Rows are points. The points of each table are mixes of a few directions, plus a little noise. Count the directions of each table, and those that both share. Where both have some left over, give the other angles between the two spaces (their principal angles), to ten degrees, smallest first.

First (7 x 2):
7.0,9.3
-13.4,-17.7
-9.4,-12.4
-19.6,-25.9
27.4,36.2
-17.0,-22.5
25.0,33.1
Second:
-43.6,-2.2
-19.1,-1.0
42.6,2.1
22.0,1.1
16.9,0.8
17.6,0.9
-36.4,-1.8
Directions: first 1, second 1, shared 0; angles 50

First:
3.2,-5.4,10.6,-5.0,-23.8,-14.7
-7.0,28.5,7.7,23.2,35.0,-19.6
-12.7,-14.9,7.9,16.9,20.6,-2.7
-6.2,14.6,6.2,-9.6,-20.5,-15.3
42.0,23.8,-54.1,-33.3,1.8,63.4
-24.8,-17.2,5.0,-9.0,-14.4,2.5
5.2,-29.6,16.7,17.0,0.7,-13.2
Second, 6 rows:
-3.8,-2.9,-1.8,-5.7,-6.3,3.8
-30.1,-28.0,-15.4,-54.9,-64.2,33.7
-10.5,9.4,-1.1,13.1,28.2,0.9
30.6,12.0,12.0,28.1,21.8,-25.0
2.8,12.7,3.7,22.1,32.6,-8.9
10.9,-3.2,2.5,-2.6,-12.1,-4.7
Directions: first 4, second 2, shared 2

First (11 x 11):
17.4,-1.0,25.3,7.0,-19.7,6.6,-23.2,7.2,-3.5,-4.0,8.1
0.7,-4.9,20.6,18.2,-6.9,7.3,-15.4,-1.4,-5.5,-5.2,4.6
36.0,9.1,6.7,-27.2,-26.7,-2.5,-14.3,18.7,5.1,3.4,6.8
27.3,4.5,14.9,-11.7,-23.3,1.6,-18.1,13.4,1.2,0.0,7.3
-34.5,-12.2,7.8,39.2,21.2,7.5,3.2,-19.2,-8.8,-7.0,-3.5
-36.3,2.2,-53.2,-14.9,41.4,-14.0,48.7,-15.0,7.5,8.6,-16.9
5.0,-1.4,11.9,6.2,-7.1,3.6,-10.1,1.7,-2.3,-2.4,3.3
24.0,4.4,11.0,-12.2,-19.8,0.7,-14.4,11.9,1.6,0.6,6.0
2.9,0.9,0.0,-2.7,-2.0,-0.4,-0.8,1.6,0.6,0.4,0.4
-43.0,4.7,-71.5,-25.4,51.6,-19.6,63.9,-17.0,11.1,12.3,-21.9
0.6,-6.3,26.4,23.5,-8.6,9.3,-19.6,-1.9,-7.0,-6.7,5.8
Second (10 x 11):
1.8,-21.6,26.6,8.5,-7.9,41.0,-16.8,4.4,10.7,-4.6,-2.5
5.7,11.0,-19.0,-8.6,-6.6,-12.6,5.6,2.3,-2.0,0.5,4.7
8.0,10.4,-29.1,-9.5,-16.0,-3.1,5.2,4.8,1.1,-2.6,8.5
-39.0,-15.4,8.1,32.5,32.0,7.8,10.1,-20.3,-4.8,-3.0,-10.2
21.2,6.1,-23.1,-10.5,-35.7,16.0,-8.2,13.1,6.0,-7.0,14.4
-35.8,-13.3,7.3,48.3,14.7,13.2,-1.4,-20.1,-10.8,-11.3,0.9
4.8,-18.3,10.4,-17.7,1.2,34.8,-1.0,8.4,19.6,3.7,-10.4
29.8,42.4,21.8,-18.0,6.2,-94.9,-5.1,3.0,-29.9,14.9,5.3
-16.0,3.7,-11.2,-1.3,22.9,-18.1,17.7,-9.0,-3.0,5.1,-7.8
19.5,-4.9,7.9,-23.7,-10.8,15.7,-6.1,13.3,13.0,4.3,-2.9
Directions: first 2, second 4, shared 2
